Each row of a before or after table is a point. One or more steps were done to the points. Then noise was added and the rows were shuffled. The steps act on how far a point lies along the listed directions, d1 being the first. Write out the steps. A step turns or swaps two directions, mirrors them in a line or flattens them onto one, adds a multiple of one to another, or multiplies one. Angles are multiples of 10 degrees, from the lower direction toward the higher: turns from -170 to 170, lines from 10 to 170 but not 90. Use the fewest steps. Two steps may share a direction if one is a turn and the other turns, adds or multiplies; they go together, in the order done. Otherwise the lowest direction goes first.

Directions:
(1): [36 46]
(2): [ 46 -36]
Before (8 x 2):
[[-51  64]
 [-32 -13]
 [ 11 -47]
 [ -7  22]
 [-15 -20]
 [-22 -18]
 [-58  97]
 [-30 -31]]
After (8 x 2):
[[  14  -82]
 [  39   -3]
 [  -8  -21]
 [   0 -112]
 [  15   48]
 [  27    2]
 [  42   10]
 [  22   11]]
Steps: turn d1 and d2 by -150 degrees

Directions:
(1): [-36  14  72  16 -49 -29]
(2): [-14 -27  53  18  55  55]
Before:
[[ -30  -13   57   10    3  -24]
 [ -38   32   39   -1  -55  -44]
 [ -20  -30   30  -25   65   60]
 [ -14   33  -14    5  -59  -49]
 [  49   16 -113  -65  -48  -36]
 [ -11   -8  -15  -25   15   17]
 [   2   16   37    1  -51  -17]
 [  20  -12  -72  -32   18   -8]
 [ -25   48   45  -16  -97  -50]
 [ -12  -34   54   15   97   72]
 [  -4    7  -18   -4   26    8]]
After (11 x 6):
[[ -39   14   64   27  -29  -13]
 [  -8   13  -33  -27  -45  -57]
 [ -11   -3  -24  -27    0    1]
 [  20  -15  -65  -47   50   29]
 [ -44    2   72   15   11   21]
 [ -17  -35   34   12   52   16]
 [  -1   21  -24  -11    6  -11]
 [  46  -15  -83  -26   85   40]
 [  -4   -7   58   11  -10   31]
 [ -20   27   14  -33 -119  -78]
 [ -45    7  118   11  -16   37]]
Steps: turn d1 and d2 by 70 degrees

Directions:
(1): [ -42 -105   52    0   34    6   12   -7   38   -1    3]
(2): [ 35  24 -27   0  28  35  -9 -51 102 -31  -1]
Before:
[[   6   13  -16   -1    9    4  -24  -22   22   -4   -7]
 [  13  -46   -5   -3   30   11    8  -25   40  -10    8]
 [   7   66  -19  -25  -46  -17  -14   43  -61   10   -1]
 [  -3  -46   18  -13   46   -4   13  -22   47  -23    2]
 [  44   80  -45    3  -24  -18   -6   -4  -30  -16   -8]
 [  30   44  -19   -7  -34  -12   -2    0  -32   19    8]
 [  33   83  -33   16  -42  -17   -2   -5  -50    6  -14]
 [  28   63  -33   -3  -30   -4  -15   12  -38    0   17]
 [  22   80  -51    6  -19    2  -20  -27    9    9  -13]
 [  13   63  -25   -3  -25   -9  -14   15   -6   10    0]
 [ -47  -81   30  -18   27   24    6   -5   41   13   -7]
 [ -64 -121   67    6   38  -22    6   -6   19   -2  -19]
 [  -5   39   -7    2   25   19  -18  -16   21    4   -6]
 [  27   63  -36  -13  -27   -1    1   -4   19  -14    6]]
After (14 x 11):
[[-34 -43  25 -12 -23 -24  17  33 -33  10   7]
 [  7  -3  12  -7 -29 -22   6  16 -56  30   9]
 [-22 -31  22   5 -18 -44  12  34 -86  10  -2]
 [-37 -16  26   1  25   3 -11   4  -5  14  -2]
 [-20 -31  13  -2  11  -6 -15  -7  -1   8  -5]
 [-14  32   2 -24 -46 -23  -9  52 -79  19  -2]
 [-29  -6  20   0 -23 -22  -4  36 -43  27   3]
 [-52 -49  28   5  -9 -28  -2  19 -52  37  -9]
 [  9  15 -30 -20  23  43  -8 -37  86  -9 -14]
 [ 42  54 -38   7  30  18 -23 -67 108 -45 -23]
 [-19  -6  19  19 -37 -35  14  25 -94  27 -10]
 [ 14 -21   5 -13  47   0   9 -30  63 -30   4]
 [-12 -12  14  -5 -24 -17  -5  37 -75  16  24]
 [ 18 -43 -10  -3  32  12   8 -26  42 -10   8]]
Steps: swap d1 and d2
